Each row of a before or after table is a point. One or more steps were done to the points. Then noise was added and the rows were shuffled. The steps act on how far a point lies along the listed directions, d1 being the first. What was done? A step turns or swaps two directions, mirrors them in a line or flattens them onto one, adds a multiple of one to another, or multiplies one. Angles are multiples of 10 degrees, from the lower direction toward the higher: turns from -170 to 170, lines from 10 to 170 but not 90. Use the fewest steps. Two steps may share a direction if one is a turn and the other turns, adds or multiplies; they go together, in the order done. Otherwise the lowest direction goes first.

Directions:
(1): [-55  25 -13]
(2): [ 12  -5 -60]
(3): [25 56  0]
Before (11 x 3):
[[ -4 -15  -3]
 [ -5   7  -4]
 [  2  -6 -16]
 [ -6   8  -5]
 [-12  -1   1]
 [-12  -6   8]
 [  5   8  -4]
 [ -6 -28  13]
 [ -1  15 -16]
 [ -5 -21   0]
 [ 14  -9 -13]]
After, 11 rows:
[[  4  19  -5]
 [ -4 -21  11]
 [-14  35 -20]
 [-10  -2 -18]
 [-22  -1 -21]
 [ -2 -60  16]
 [ -7  13  -5]
 [ -8  14  -5]
 [-14 -27  -4]
 [-10  -8   2]
 [-14 -40   0]]
Steps: add 1.5 times d2 to d1; multiply d3 by 2

Directions:
(1): [-30  -9 -18  33  10  29 -32  30  50]
(2): [ 31 -14  -2  10   3  56  13  40 -40]
(3): [ -4 -24  18  -6  59 -14 -49  -2 -29]
(4): [-22   5 -60 -13  13  31   0 -45 -19]
Before:
[[ 13  -3   0   4 -17   9  15  16  -2]
 [  5   1   2   4   6   5   1   9  -9]
 [ 13  -2  19  -6   8 -11  -1   0 -17]
 [  0  -9   3  12   7   9 -12  14   9]
 [ -1  -2   0   9   2   2  -4  14  16]
 [ 17  -6  13  -3   6   3   6   8 -16]
 [  2  -2   1   7   5  -1  -4   4   5]
 [  4   3   0  -2  -6   8   8   0  -6]
 [  5   0  -1  -4  -7   8   5   0 -12]
 [ 14   3   8  -7  -5   3  10   1 -18]
 [ 14  -4  15  -4  -4   8   9  20 -23]
 [ -7  -1  -1   2   0  -2 -11  -2  15]
 [ 17  -9  17  -9   9  -6   2   1 -19]
 [ 12  -8  12   3   6  11  -1  16  -6]]
After:
[[  1 -17  16   7  36   4 -33  15 -11]
 [ 11   4   1   5 -17  21  17  16  -3]
 [ 20 -19  -2   5  23  47  -6  26 -33]
 [ -2   3 -20  -3   1   9   6 -10  -2]
 [ 11 -27  17   6  38  16 -28  26 -19]
 [ 21 -20   8  10  23  37  -8  34 -25]
 [ 14  -3   5   6 -14  23  10  23 -11]
 [-13   5  -6 -11   2 -20  -9 -28  11]
 [ 18  -4   9  11  -5  29   5  32  -9]
 [ 22   2 -21  14 -40  50  40  31  -6]
 [  1  -3  -6   2  12   0  -6  -6  -5]
 [  6 -12 -11  -1  22  21  -9  -5 -27]
 [ 13  -7   0   7  15  23  -2  20 -24]
 [ 22 -17   2  13   6  60   5  53 -37]]
Steps: turn d1 and d4 by 120 degrees; multiply d1 by 0.7; multiply d2 by 3; multiply d3 by 3

Directions:
(1): [ 35  20  -6  43  56  10   6  23 -54 -10  13   9  37  12]
(2): [ 33 -34 -10 -26  33  56  23   2  -2   6 -27  28 -51  -7]
(3): [-60  11  45 -12  36  -2  50  28  16  10  14  28   3  16]
(4): [ 34 -49  22 -40 -38   7  17  39  -8   1  26  -3  45  18]
Before:
[[-15 -19  19 -40 -43 -20   9  12  27  -3  17 -16   8   7]
 [-12   2  11  -8 -26 -16 -10 -27   9   3  -6  -7  -7  -6]
 [ 13  20 -13  37   6 -18 -23 -19 -10  -9  15  -6   7   0]
 [ 14  14 -25  17   9  11  -8 -13  -3  -4 -19   2  -4  -9]
 [  7  16  -3  23  -8  -7  -5 -11  -6   0  -3  -2   6   3]
 [  0   4 -11  -4 -58 -32 -40 -34  14   0   0 -32   1  -7]
 [-13   5  -9  -1 -56 -35 -30 -21  14  -4   0 -39   3  -9]
 [-47  -1  24 -13 -22 -15   5   8  24  10   5   8  -4  16]
 [ -9  21  -1  21  30   1  12  -9  -4   8  -6  14 -24  -7]
 [  2  27 -13  31  44  -9  -7 -11 -15   0  -7   0  -7  -2]
 [ -3  14 -12  17  21  18   6  -6 -12   7 -12  13 -16   3]]
After, 11 rows:
[[  0   2  -8  -6  42  31  12 -22   1   6 -27  23 -58  -7]
 [  8 -12   8  -7 -15  15  13  -1   4   3  -7  10 -11   6]
 [  8  15 -27  30  -7  -4 -39 -24 -10  -2 -17  -6 -17  -2]
 [ 19  31 -28  34  42   1 -15 -13 -23 -16 -11  -8 -17  -5]
 [  1 -31  14 -38 -31 -10   1   4  21  10   6  -5  -1   2]
 [ -9  -8   8 -12 -40 -19   2  -8  19   9  10  -9  -1  -5]
 [ 16 -36   6 -26  -7  19  14  -1  17   3   8  14 -22   4]
 [ -3  10   2   4  12   4  -1 -28  -2   5 -19   8 -28  -9]
 [  6  -4 -17   0  36  31  10 -16  -3   0 -29  10 -60 -16]
 [-17  -6  10 -20 -11   7  21   6  23   6  -5  12   2   2]
 [-20  -5   8 -13 -34  -5   4   2  11  11   7  -1   8  12]]
Steps: swap d1 and d4; turn d2 and d3 by 140 degrees

Directions:
(1): [  4 -17  52   5 -14  14  15  -7  11  -5   0  11  60  25  -9  30  17  -4
  -3  -3 -19 -14  -4   7  28 -13  -7  -5  28  20  10  11]
(2): [  3   5  13  16   9  -6  28 -20   1  -5  46   4  11  -1  -4 -17   2  -6
  14  32  11  29  10 -13 -19 -29 -30  37 -24  -7   3  41]
(3): [  1  28  20   6   7  31 -26  41  11  20  18  19  23 -19  13   8  21 -10
 -32  11  16  -6 -14 -16 -19 -23  37  -3 -18 -22 -13  -3]
Before, 14 rows:
[[ -3  -5 -11 -11  -7  -4 -13   4  -1   1 -25 -12 -13   2  -1  -2  -2   1
   -1 -14 -11  -8  -3   7   8  17   5 -20  12   1   1 -19]
 [  4  -1 -21  -5   4 -10   4 -16 -10  -5   2  -5 -21  -5   0  -7  -5   1
   10   4   3   8   6   2  -5   4  -9   6  -7   2   2   2]
 [  0  21  -8  -8  -1   6 -23  29   8   6   0   5  -2  -9   6   4   8  -6
  -22  -1   4  -5 -12  -7 -12  -1  30  -8  -8 -14 -14 -11]
 [ -2   3  15  11   1   7  -2   2   5   0  12   3  14  -6  -2   4   6  -6
   -8   6   5   1  -2 -10  -5  -8  -2   8  -7  -5   2   8]
 [  3   0  -2  -2  -3 -12   8 -10   3  -9  -7   0   3   3   1   3   5  -4
    1  -3  -3   4   3  -2   3   3 -10   6   7   4   4  -2]
 [ -2  -3  16  -5  -7   6  -4  13  -1   4 -18   0  11   7   3  18   2   2
  -15 -16  -7 -17  -5   8  20   8  18 -18  20   6   3 -14]
 [ -2  -2 -17   2   4  -6   7 -14 -11  -2   2  -6 -16  -1  -1 -11 -10   7
   12   7   2  11   6   4  -4   2 -11   4  -2   1  -1   6]
 [ -1   0  -2  -1  -3   5 -10  16   5   8  -4  -2  -2  -5   0   0   4  -5
   -9  -2   2   1   0  -3   4   7  16  -6   1  -7  -7 -13]
 [ -6  15  -6  -4   2   8 -28  31   3  10 -15   1  -5 -11  11   0   0  -1
  -17 -11   4 -14 -11   2  -8   2  27 -13  -6  -9 -11 -19]
 [  5   0 -14  -6  -4  -8  -1  -1  -3  -3   0  -4 -10  -1  -3  -4 -11   1
    3  -9  -4  -6  -3   7   4  14  -3   0   0   0  -2  -6]
 [ -1   2  -5   1   1  -4  -1  -5  -2   3   5  -4  -7  -2  -3  -8   4   3
    7   4  10   4  -2   2  -2  -1   5   7  -7  -5   0   2]
 [ -1  12   3   8   8  13 -16  15   2   6   8   8   1 -10  10   1   6  -1
  -11   4   7   0   2  -6 -16 -12  19   5 -14 -11  -7   0]
 [  3   2  27   4   1  16   1  16  12  11   3   6  32   4  -5  13  15   0
  -11   1   0  -2 -10  -1   7 -18  10  -1   7   1   0   8]
 [  2   1  28   8  -7  17   3   6   5   9  -2   6  34   5   0   7   9  -5
   -4  -2  -5  -8  -5  -1   6 -10   5  -3   4   3   3   6]]
After (14 x 32):
[[  3   3 -34  -5   9 -12   3 -17 -13  -4   7  -8 -35 -13   2 -16 -10   0
   12   9  11  14   8  -2 -15   4 -10  12 -17  -4   0   3]
 [  4  -2 -22  -6  -2 -16   3  -9  -7  -5   2  -9 -21   0  -5 -11 -16   4
   11  -7  -2   1   2   9   0  16 -11   6  -3   0  -1  -4]
 [  2  -1   0   0  -3 -13  13 -15   5 -10  -4   0   7   6   0   4   4  -4
    3   0  -4   6   4  -1   4   1 -14   8  10   6   6   2]
 [ -2   5  23  11   0  17 -10  14   8   5  10   8  24  -8   1  11  13  -8
  -17   3   7  -5  -7 -10  -4 -10  11   1  -5  -7  -1   4]
 [ -1  24 -21 -12  -1   6 -31  36   6   8 -10   3 -16 -13   9   1   3  -4
  -24  -8   5  -8 -13  -6 -14   8  38 -15  -9 -16 -17 -22]
 [  3  -1  49   5  -5  28  -1  23  18  14  -2  13  57  12  -7  28  24  -2
  -19  -4  -7 -14 -16   1  19 -21  18 -10  20   6   1   5]
 [ -4 -15 -21 -12  -8 -19   2 -15  -6  -8 -26 -20 -26   8  -6  -9 -12   4
   14 -13 -14  -1   5  12  12  23 -14 -13  14   7   6 -13]
 [ -1   6 -10   1   4  -2  -4  -1  -3   5   6  -5 -14  -6   0 -11   3   4
    4   6  14   5  -3   0  -7   0  10   6 -12  -9  -2   0]
 [ -8  14 -21  -8   2   0 -30  29  -1   8 -25  -5 -23 -13  11  -6  -8   3
  -11 -16   3 -14  -9   5  -7  13  26 -17  -5  -8 -11 -26]
 [ -1  -2  -8  -3  -3   2 -10  13   4   7  -8  -5  -8  -4   1  -2   1  -4
   -7  -4   1   1   1  -2   5  11  16  -9   1  -6  -6 -17]
 [ -2  19  -2   5  11  19 -29  29   4  11   2   9  -4 -18  15   3   8  -1
  -19   1  11  -6  -3  -8 -20  -8  34  -3 -16 -17 -12 -11]
 [  3  -3  51   9 -12  26   3   8  10   9  -7  13  62  13  -3  22  18  -7
   -8  -6 -12 -17  -9   1  18 -14   9  -9  18  10   5   5]
 [ -1 -16  26  -5 -13   0  11  -4  -1  -4 -24  -4  23  21  -4  23   0   4
   -7 -19 -17 -20  -1  15  34  10   2 -18  35  19  11  -9]
 [ -3   4 -27   3   7  -8   5 -14 -13   0   7  -8 -28  -6   0 -19 -12   6
   14  12   8  17   8   0 -12   2 -12   8 -11  -4  -3   7]]
Steps: multiply d1 by 2; turn d2 and d3 by 30 degrees; multiply d3 by 1.6
